Every row gives one point. Each copy is the shape, with its points in the same order, turned, moved and blurred by noise. Is it also mirrored, or only turned?
(in the rows, 128 means zero)

Shape (9 x 3):
[[123 162 143]
 [134 155 157]
 [138  91 114]
 [139  89 145]
 [ 77 156  96]
 [117 129 169]
 [150 126 139]
 [139  93 172]
 [118 177 108]]
Copy 1 (9 x 3):
[[141 178 119]
 [128 183 120]
 [108 124 147]
 [ 80 147 155]
 [157 124  77]
 [106 178 117]
 [120 156 148]
 [ 76 161 149]
 [176 156 111]]
Copy 1 is: only turned
Copy 2 (9 x 3):
[[157 143 116]
 [159 129 103]
 [ 93 115 151]
 [ 93 102 123]
 [129 198 146]
 [127 129  89]
 [133 109 133]
 [105  96  96]
 [163 165 148]]
Copy 2 is: mirrored
Copy 3 (9 x 3):
[[122 100 132]
 [133  98 148]
 [170 162 122]
 [167 154 152]
 [ 87 137  92]
 [129 124 165]
 [163 121 138]
 [162 143 180]
 [117  97  93]]
Copy 3 is: mirrored

Shape (9 x 6):
[[160  82 120 101 159 165]
 [ 99 138 116 101 105 115]
 [136 142 114 138 124 115]
 [137 183 119 116 122 120]
 [116 138 169 141  82 133]
 [ 95 152  89 135 130  82]
 [ 75 160 186 137 147 139]
 [126 149 134 145 117 146]
 [111  98  39 124 120 140]]
Copy 1 (9 x 6):
[[132  92 110 165 180 151]
 [135 167 109 102 127 127]
 [148 131 109 134 109 107]
 [167 153 100 139  85 134]
 [ 94 122 116 103  82 151]
 [158 171 128 125 108  78]
 [ 79 169 152 154  93 161]
 [134 119 126 134  92 138]
 [187 123 150 111 173  88]]
Copy 1 is: mirrored
Copy 2 (9 x 6):
[[153  93 154 181 153  93]
 [143 115  98  99 119 111]
 [122 128 120 115 156 130]
 [130 120 142  74 152 130]
 [159 138 116 119 111 173]
 [ 90 120  83  89 146 114]
 [111  80 135 110  84 180]
 [140 111 126 118 149 157]
 [141  91  64 138 189  82]]
Copy 2 is: only turned
Copy 3 (9 x 6):
[[161 179 129  75 159 114]
 [ 87 137 106 136 133 119]
 [133 125 130 141 124 106]
 [110 141 144 149 100  83]
 [ 87  93 159 120 146 123]
 [124 131  89 188 118 125]
 [ 86 145 188 156 139 158]
 [119 116 151 120 114 123]
 [143 144  48 104 108 136]]
Copy 3 is: only turned

Shape (13 x 8):
[[133 139 159  95 144  67 124 123]
 [177 101 108 149 112 175 145 119]
 [ 90 152  93 150 179  99 116 129]
 [122 141 168 156 131 125 164 136]
 [108 137 159 108 159 101 101 131]
 [116 143 106 146 178 160 111 138]
 [176 153  84 156 145 158 129 132]
 [129  82 123 120 101 143 184 163]
 [155 133 109 144 129  87 105  97]
 [129 131 154 122 118 112 120 103]
 [130 120 127  80  93 119 154 168]
 [ 95 142 163 108 124 129 141 110]
 [153 121 117 182  78  71 124 156]]
Copy 1 (13 x 8):
[[153 160 144 118 154  93 158 179]
 [122  72  97 140 128 132  95 112]
 [129 183 120 168  76  98 143 161]
 [153 118 137 159 136  76 158 111]
 [116 170 159 139 146 100 156 162]
 [109 153 134 183  96 133 119 130]
 [148 116 118 157  92 137  68 123]
 [130  63 107 128 115 128 179 121]
 [136 151 107 115 122  81  96 163]
 [125 146 124 122 155  91 137 130]
 [150 103 134  92 126 143 178 132]
 [127 159 126 138 159 101 170 110]
 [146  97 136  86  78  50 120 137]]
Copy 1 is: only turned
Copy 2 (13 x 8):
[[108 142 142  93 174  92 111 100]
 [168  88 102 151 121 149 155 146]
 [ 70 149 128  67 126 160 138 139]
 [102 107 121 133 193 132 140 157]
 [ 89 124 163  97 157 124 102 119]
 [105 111 129 101 123 192 118 141]
 [155 121  78 109 121 176 127 148]
 [114  41 100 128 149 104 166 137]
 [140 166 125 105 122 110 136 133]
 [114 131 142 141 148 109 124 131]
 [105  59  94 115 144  81 114 118]
 [ 72 117 138 153 159 122 117 127]
 [141 125 103  89 148  72 145 198]]
Copy 2 is: mirrored

Shape (15 x 9):
[[142  90  74  85  89  75 110 154 176]
 [130 118 161 143 157 103 137 136 157]
 [149 133 115 109 100 125 105 155 128]
 [119  76 151 100 162  88 151 140 116]
 [ 93  78 150 100 147 128 166 130 129]
 [ 97  70  73 121  96  67 119 175 167]
 [138 141 130 142 117 111 107  83 108]
 [185 163  97 144  97 119 139 111 114]
 [ 83  82 142  82 156  82 175 125 144]
 [122 113 159 128 120 118 165 114 148]
 [159 147 118 163  84 114 114 116 116]
 [155 133 103 126  94  99 139 137  89]
 [151 144 125 156 138 125 137 113 124]
 [106 116 127 121 169 131 162 108 121]
 [144  85 146 144 151 134 154  92 127]]
Copy 1 (15 x 9):
[[176 115 127 112  30 159 105 104  95]
 [105 113 108 137 110 162 120 169 149]
 [142 131 153 107 104 138 113 131  95]
 [114  66 132 103 102 175 150 128 161]
 [104 103 136 122 101 158 177 104 162]
 [147  75 118 130  15 125 127 102  97]
 [156 128 116 144 155 135  98 118 128]
 [189 144 145 155 144 147 109 156  98]
 [133  86 118 114  75 160 176 122 186]
 [122 131 137 151 110 163 137 138 167]
 [159 126 150 168 138 131  85 137 102]
 [177 102 165 137 120 139 121 132 108]
 [143 125 125 148 147 145 127 152 125]
 [122 111 112 128 135 150 179 127 146]
 [111 113 127 163 142 191 154 123 143]]
Copy 1 is: only turned
Copy 2 (15 x 9):
[[108 145 116 140 222 142 138 181 135]
 [133 156 145 143 135  98 160 100 136]
 [135 116 126 144 157 131 100 143 130]
 [ 79 112 143 143 148 123 182  95 127]
 [ 89 130 121 138 124 134 180  98  88]
 [120 141 119 166 199 162 187 188 137]
 [129 121 105 106 107  96 120 138 166]
 [167  95 128  90 145  82 105 155 139]
 [ 66 149 146 118 143 140 199 112 103]
 [114 148 132 128 119  90 156 126 100]
 [163 109 115 128 125  86 111 166 153]
 [132  75 138 119 143 113 124 164 137]
 [162 119 124 109 125  91 136 117 143]
 [122 126 122  99 116 131 173  89 114]
 [121 121  95 120 124  77 172  91 118]]
Copy 2 is: mirrored
Copy 3 (15 x 9):
[[161 134 136 114 100  55 175  69 157]
 [111 122 140 170 135 124 149 149 141]
 [135 128 136  96 137  80 126 124 134]
 [112  93 161 151 139 147 169  95 122]
 [152 108 169 157 163 162 156 108 134]
 [178  87 114 124  96  78 194  95 161]
 [102 156 101 115 126 142 104 121 150]
 [121 180 118  87  87 112 105 140 107]
 [142 114 147 167 152 157 202  91 129]
 [130 149 153 146 136 151 150 144 145]
 [115 150 113  90  95 112 105 151 149]
 [122 136 132  73 103 123 135 120 111]
 [111 150 115 136 115 131 109 148 119]
 [143 128 128 162 147 163 128 116 106]
 [127 137 155 166 112 169 110 123 140]]
Copy 3 is: only turned
Copy 4 (15 x 9):
[[192  89  49 161 164  68 138 166 140]
 [113 150 104 133 154 113 110 144 103]
 [165  92  85 135 136 138 130 157 152]
 [159 131  95 114 147 103  85 123  75]
 [145 121 114  91 139  75  95  99 100]
 [160  99  30 178 128  53 132 132 127]
 [177 135 144 170 148 149 120 127 145]
 [198 157 130 141 134 148 144 174 176]
 [159 123 112 114 150  51  97 107  71]
 [125 138 140 126 143  88  95 137 130]
 [168 136 120 169 117 142 127 160 176]
 [206 131 107 151 105 123 118 163 152]
 [156 163 125 137 137 141 140 140 152]
 [151 144 123 113 144 105 135  98  92]
 [151 167 126 113 168 115  91 106 140]]
Copy 4 is: mirrored

Shape (14 x 11):
[[147 134 171 115 122 110 110 120  82 132 130]
 [211 117 150 114 120 119 165 133 108 116 177]
 [115 129 172 115 134 152 126 152 143 126  80]
 [122 109 113 167 137 154 116 113 119 130  82]
 [148 116 158 116 124  24 132 107 110 139  91]
 [157 110 169 101 139 140 185 144 117 183 118]
 [160 136 130 199 134 112 191 120 125 131  94]
 [106  87 165 132 142 155 131 121 112 120  86]
 [107 133 139 102 125 134 114 107 115 132 110]
 [143 135 150 109 152 150 141 127 160 127 169]
 [137 132  61 125 132 118 126 148 122 142  92]
 [119 116 116 183 122 156 109 121 165 144  80]
 [126 124 142 165 141 151 133 156 155 124 181]
 [113 111 167 102  92 115 193 141 144 165  86]]
Copy 1 (14 x 11):
[[121 144 162 132 115 126 145 158 188  99 125]
 [133 169 161 153  80 115 153  99 160 102  58]
 [140 172  96 128 156 126 138 148 151  98 154]
 [128 121 120 123 147 180 106 125 130  78 148]
 [ 75 195 202  81 113 127 141 131 153  94 155]
 [148 188 137 118 151 127 154 160 125  94  69]
 [163 158 157 104  93 180 151 108  91  71 133]
 [134 149 117 141 156 131 110 162 135  54 147]
 [132 134 130 112 144 119 102 148 164 117 144]
 [137 146  89 124  97  99 127 132 139 129  91]
 [121 120 145  91 172 158 129  79 132 119 123]
 [121 141  96 126 142 197 103 127 106 108 163]
 [122 119  91 157  93 125 148 132 102 125 109]
 [156 214 157 123 167 112 131 156 102 114 133]]
Copy 1 is: only turned
Copy 2 (14 x 11):
[[130 152 183 117 166  97 101 138 116 139 148]
 [154 106 154 123 143 131  64 194 116 105 146]
 [ 97 157 152 122 114 110 165 153 124 156 118]
 [106 127 111 164 149 115 146 112 115 182 133]
 [149 199 148 117 159 104 100 163 148 174 209]
 [ 95 112 186 114 120 162 120 175 140 149 166]
 [119  99  96 112 141 117 101 174 120 216 160]
 [ 68 146 137 149 134 101 150 137 111 148 147]
 [127 146 155 124 157 112 163 120 125 136 150]
 [139 122 137 104 122 154 134 156  87 105 134]
 [175 117 124 166 118 125 146 118 158 176 152]
 [107 143  88 143 140 143 149 114 123 192 107]
 [126 118 105  94 101 142 102 121  92 122 115]
 [ 84 139 146  93 125 139 150 176 188 154 170]]
Copy 2 is: mirrored
Copy 3 (14 x 11):
[[130 173 160 139 160 116 124 108 110 120 117]
 [146 122 209 172 114 147 155 112 106 144 102]
 [ 95 176 104 138 106 124 132 168 112 121 130]
 [127 137 109 125 129 163 108 147 152  82 141]
 [123 177 135 104 188 155 172 105 119 116  55]
 [165 168 132 160 107 120 182 149 142 151 120]
 [ 99 110 133 158 147 174 182 129 175 106 126]
 [117 188 132 116 111 133 124 166 148  89 139]
 [125 158 120  99 136 121 112 124 119 129 133]
 [121 122 161 138  93 117 112 142 129 171 110]
 [152  88  91 106 144 151 138 136 105  99 129]
 [103 128  76 137 108 171  99 139 161  91 126]
 [105  98 154 163  89 101 104 145 152 123 101]
 [122 178  96 118  94 120 206 123 139 129 111]]
Copy 3 is: mirrored
Copy 4 (14 x 11):
[[157 135 121 129 163 136 103 134 139 164  85]
 [168 172 142 176 144 137 164 174 119 178 115]
 [126 130  98 133 146  92 105  89  81 136 104]
 [105  97 110 141 183 132 115 114 111 104 142]
 [210 143 171  98 177 156  85 108 107 153 128]
 [121 194 111 118 147 150 138 134  66 154 104]
 [147 125 108 143 162 176 159  98  98 149 187]
 [125 110  95 150 162 134  90 118  76 114  99]
 [116 121 141 129 143 124  91 111 122 130  92]
 [123 181 128 184 121 112 130 115 126 129 107]
 [120 114 159  95 162 112 159 121 122  95 140]
 [ 95 114 103 142 175 106 102 100 114 104 179]
 [136 165  84 179 115 112 134 129 144 107 142]
 [130 158 124  96 110 135  97 116  45 155 137]]
Copy 4 is: only turned

Shape (16 x 12):
[[120 143 145 127 141 120  83  74 126 116 157 152]
 [138 116  67 113 151 100 157 149 137 111 111 152]
 [ 51 131 146 149 111 107 163 148 203 118 123 124]
 [141 148  99 129 119 105 100 136 176 166 238 124]
 [144 108 123 139 149 111 122 122 144 134  99 125]
 [131 106  84 114 160 137 106 133 124 111 143 100]
 [122 129 126 139 127 120 158 149 125 189 123 140]
 [109 107 116 126 160 124 158 138 111 121 110 100]
 [115 115 152 115 149  82 153  42 132 116 116  79]
 [140 131 145 143  91 149 158 122 138 141 101 116]
 [108 111 148 115 158  99  88 153 126 118 109 120]
 [133 117 138  96  76  96 111 101 126 143 148 152]
 [125 118  52 127 134 148  39 151 139 169 100 130]
 [137 211 151 119 155 108 145 103 116 131 110 137]
 [125 143 140 123 155  97 149  89 132 131 141 138]
 [122 113  89 171  62  87 150 119 139 130 132 131]]
Copy 1 (16 x 12):
[[182 162 124 114 116  93 142 133  92 121 132  93]
 [129  66 136 108 118 128  80 167 148 141 167 108]
 [123  76  50 141 112 131 162 127 137 206 153 145]
 [191 112 102 208 104 131 164 148 143 107 174  51]
 [126 104 135 110 122 108 124 119 150 124 145 127]
 [148  67 145 138 124 106 111 143 104 104 143 127]
 [137 101 129 138 129 169 128 124 174 154 105 103]
 [131  73 133 134 133 113  99 139 131 151 105 139]
 [105 116 128 124 197  56 152 129 105 148 121 109]
 [161 117 134 115 157 155 153 111 155 161 139 155]
 [107 127 109 141  98 116  96 111 102 121 121 137]
 [138 152 112 129 160 160 139 145 117 121 153  98]
 [126  91 166 118  45 176 160 149 108  73 134 121]
 [160 157 166 133 120  93 121 150 138 207 138 113]
 [141 132 130 128 139  86 122 138 134 158 131  86]
 [141 108  93 120 152 153 170 191 176 123 153 135]]
Copy 1 is: mirrored
Copy 2 (16 x 12):
[[143 161 112 142 109 161 135 122 134  97 134  74]
 [197 134 158 116 121 126 128 154 125 128 114 176]
 [172  73  83 129 181 147  96 169 114 186 124 103]
 [146 122 121  77 134 177 209 140  98 105  58  87]
 [144 130 125 140 113 150 113 116 150 137 108 148]
 [124 144 162 119  92 129 136 174 127 125  92 133]
 [128 134 114  75 153 155 108 126 128 133 113 159]
 [139 154 123 107  97 113  82 148 134 151 113 153]
 [157 106  79 121  60 119  94 105 175 120 129  91]
 [107 124 102 119 151 110 131 118 155 144 145 152]
 [137 146 168 135 114 163  88 124 139 168 108 104]
 [146 130 143  93 148 144 147 117 183 105 136  85]
 [ 96 130 198 130 117 205 149 177 141 107 129 166]
 [157 153 115  98  99 141 123  78  92 140 173 119]
 [171 136 100 112 110 137 117 107 128 114 126 111]
 [165 131 100 104 154 149 170 159 183 142 127 148]]
Copy 2 is: mirrored
Copy 3 (16 x 12):
[[130 106 115 120  97 131 124 123 164 148  65 135]
 [146 109 121 164 117 145 161 146 157 137 176 168]
 [124 191  74 134 158 181 156  95 168 160 147  94]
 [108 105 121 132  63 180 157 111  74 196 117  94]
 [143 141 140 150 120 117 120 130 148 126 130 138]
 [131 131 137 137  88 157 131 184 147 143 127 158]
 [160 137 146 126 138 115 176 114 122 147 151 117]
 [150 152 147 146 156 150 151 171 153 131 134 151]
 [159 174 137 179 147 164 117 106 147 112  55 175]
 [120 159 119 101 162 112 140 108 116 116 137 150]
 [165 133 120 132 125 149 114 166 169 112 119 101]
 [169  99 121  94 105 158 136  81 124 133 108 148]
 [134 147 148  96  20 108 152 166 159 115 163 117]
 [120 106 109 158 157 112 186 128 137  94  73 126]
 [141 125 120 160 140 141 148 113 143 147  87 142]
 [105 126 152 119 122 177 140  67 147 138 163 155]]
Copy 3 is: only turned
Copy 4 (16 x 12):
[[145  88 109 138  92 122 160 104 126 129  97 120]
 [106 140  91  74 143 143 104 144  91 130 149 175]
 [135 115 127  47 153  80 111 202 153 119 104 104]
 [109  28 106 122 173 108 111  90 113  83 143 101]
 [139 151 109  97 137 131 108 115 107 149 103 133]
 [118 120  79 152 141 146  87 139 109 133 130 137]
 [102 145 165 102 154  87 102 113 116 127 131 132]
 [132 156 112 129 137 105  92 159 111 137 128 152]
 [182 146  94 128 100  71 132 150  63 108  76 132]
 [148 168 162 103 146 125 131 139 105 117 133  95]
 [131 140  93 108  96 117  84 120 154 144 107 129]
 [127 109 125  94  83 107 139 107  90 120 151  85]
 [ 48 135  88 129 141 182 101  96 126 143 101  91]
 [142 152 145 113 104 110 153 109 137  65 101 173]
 [151 115 124 105 113  92 135 121  98 115 103 157]
 [121 146  94  74 159  95 164 130  88 137 171  92]]
Copy 4 is: only turned

Shape (15 x 12):
[[106 136  84 123 131 105 137 148 124 129 136 166]
 [100 104 133 108 189 137 111  96 126 102 179  60]
 [116 155 166 137  91  69 117 107  89 116 130 148]
 [134 157 115 121  87 171 126 120 177  90 176  96]
 [127 153 140  87 150 128 110  86  85 117 134 115]
 [118 129 125 141 129 173 120  81 151 150 122 129]
 [158 127 144 148 163 156 105 115 124 118 163 132]
 [143 104 165 149 135 160 163 163 106 112  99 174]
 [143  83 108 145 148 122  63 126 157 119 116 102]
 [146 178 174  95 133 120 111 149 123 122 145 146]
 [163 113 102 106 120 121 167 124 137 156 146  70]
 [107 168 171 143 159 121 148 130 122 102 126 167]
 [155 150 155 154 127 102 118 162 119 102 104 126]
 [160  78 159 102 147  79 111  93 134 152 107 123]
 [183 146 125 119 142 113 146 135 111  73 128 125]]
Copy 1 (15 x 12):
[[126 116 128 132 165 117 150 129 145 148  94 108]
 [189 150  80 147 152  91  82 183 105 126 121 185]
 [ 94 164 123 165 135 139  82 100 101 151 124 100]
 [162 161 157  82 123 107 106 168 139 121 171 147]
 [156 176  79 148 164 135 114 121  83 128 143 142]
 [137 135 113 135 136 121 125 143 118  56 148 148]
 [136 140  78 117 111  91 128 158  86 114 137 137]
 [145 108 124 131  71 149 147 124  73 114  79 101]
 [142  81  66 118 109 106  94 125 145 124 143 179]
 [144 185  96 140 109 129 133 135 126 151 133  86]
 [121 155 113  96 143 165 123 171 134 130 105 191]
 [142 148 121 185 117 127 143 156  89 133 123  86]
 [112 132 107 152  74 134 129 120 107 168 127 130]
 [108 120  40 139 127 180  83 133 108 114 114 138]
 [139 131 108 111 119 156 131 148  71 176 143 137]]
Copy 1 is: mirrored
Copy 2 (15 x 12):
[[132 117 140 138  94 124 121 144  94 135 163 134]
 [196 148 185  86 130 184 173 125 135 156 105  99]
 [ 83 129 154 159 136 176  88 145 116 145  98 143]
 [141  87 131  60 167 104 111 121 148 162 118  83]
 [151 129 134 108 125 202 122 107 129 145  91 149]
 [130 110 129 102 129 112 166 108 152 150 106 152]
 [171  71 170 136 145 147 148 124 151 157 127 133]
 [162 109 114 199 133 133 121 162 183 153 150 150]
 [142 130 168 114 180 145 197 125 114 124 159 129]
 [141  78 135 135 147 164  93 143 137  95 107 128]
 [111 126 149  88  97 160 144 100 183 131 170  90]
 [163 114 159 156 121 137  84 155 147 123 102 164]
 [125 108 163 138 166 161 102 167 152 119 160 152]
 [110 146 167 166 147 179 165  75 147  98 131 121]
 [163 104 144 127 151 178  81 117 156 145 173 133]]
Copy 2 is: mirrored
Copy 3 (15 x 12):
[[105 118 102 135 136 128 132 146 116 136 172 121]
 [163 131 160 123  91  88  44 129  91 153  77 141]
 [101 155 124  86  90 143 150 124 188 153 141 145]
 [137 146 147 187 136 110 126 117 136 142  60 102]
 [146 128 106 114  82 116 105 146 144 147  88 171]
 [130 135 149 122 138  96 149 146 108  95  80 153]
 [177 153 113 103 139 125 110 116 126 123  96 132]
 [111  94 107  87 162 173 117  93 148  70 117 132]
 [137 188 155 138 162 116  72 148 113 113 121 165]
 [130 138 101 107 126 179 128 131 143 182  88 141]
 [167  85 187 171 133 137 104 161 151 140 111 147]
 [117 116 104  70 139 132 137  97 133 152 119 136]
 [113 154 127 115 162 167 118  91 164 147 139 159]
 [140 140 158  75 134 140  81 192 170 125 120 175]
 [154 113 100 138 159 134  97 102 181 148 119 153]]
Copy 3 is: mirrored
